Each row is a point. Each copy is the shape, with its points in the same order, turned, moved and blurred by noise. Some copies are also mirrored. Which?

Shape (5 x 2):
[[ 15   8]
 [-33   2]
 [ 36  44]
 [-31 -25]
 [-34 -27]]
Copy 1 (5 x 2):
[[ 14   4]
 [-33  16]
 [ 28 -32]
 [-22  40]
 [-26  48]]
Copy 1 is: mirrored
Copy 2:
[[ 18  -3]
 [-30 -15]
 [ 52 -25]
 [-43  12]
 [-42  14]]
Copy 2 is: mirrored
Copy 3, 5 rows:
[[  4 -15]
 [-35  17]
 [  9 -60]
 [ -8  42]
 [ -9  40]]
Copy 3 is: mirrored

Shape (6 x 2):
[[ -8  -7]
 [ 30  49]
 [  3 -11]
 [-11 -26]
 [ 18  -6]
 [ 16   5]]
Copy 1 (6 x 2):
[[ -5 -14]
 [ 20  48]
 [  5 -11]
 [ -6 -28]
 [ 23  -5]
 [ 18   4]]
Copy 1 is: only turned
Copy 2 (6 x 2):
[[  5 -16]
 [ -2  50]
 [ -7 -16]
 [ -1 -36]
 [-17  -5]
 [-12   6]]
Copy 2 is: mirrored
Copy 3 (6 x 2):
[[  0   8]
 [-60  34]
 [ -5 -11]
 [ 14 -12]
 [-22  -5]
 [-29   4]]
Copy 3 is: mirrored
Copy 4:
[[ -2 -13]
 [  9  54]
 [-17  -9]
 [-14 -34]
 [-23   5]
 [-10  10]]
Copy 4 is: mirrored

Shape (6 x 3):
[[ 58  10 -15]
 [-31  17 -15]
 [ 30 -22  14]
 [-26 -36   3]
 [  0  52   4]
 [ 37 -20  26]]
Copy 1, 6 rows:
[[-34  34  -9]
 [ 26 -21  24]
 [-14 -13 -40]
 [ 36 -28 -24]
 [-19 -18  44]
 [-32 -18 -43]]
Copy 1 is: mirrored
Copy 2:
[[-40  14 -45]
 [  8   4  29]
 [-43 -30 -19]
 [  1 -52   8]
 [-28  31  28]
 [-56 -31 -18]]
Copy 2 is: mirrored
Copy 3, 6 rows:
[[-57 -18  35]
 [  1  47 -10]
 [-10 -21  -3]
 [  7   4 -41]
 [ -6  46  41]
 [ -9 -34   7]]
Copy 3 is: mirrored
Copy 4 (6 x 3):
[[ 51  31 -18]
 [-17 -31 -39]
 [  4  19  12]
 [-12 -31  22]
 [  3  15 -60]
 [  9  34  18]]
Copy 4 is: only turned

Shape:
[[ 23  23  -7]
 [ 43  -2  12]
 [  0  46 -22]
 [ -9  12 -33]
 [-20   8   2]
 [ -2 -56  12]]
Copy 1:
[[ 13 -27 -16]
 [ 42 -29   7]
 [-10 -17 -39]
 [-25 -14  -7]
 [  1  15  -3]
 [ 16  10  60]]
Copy 1 is: only turned
Copy 2:
[[ 19 -16 -20]
 [  0 -40 -19]
 [ 43  18 -25]
 [ 27   3  17]
 [  4  18   2]
 [-40 -34  34]]
Copy 2 is: mirrored
Copy 3, 6 rows:
[[ 38 -21  -9]
 [ 34 -22 -48]
 [ 46 -10  27]
 [ 15 -40  23]
 [ -9 -13   6]
 [-32 -50 -45]]
Copy 3 is: mirrored
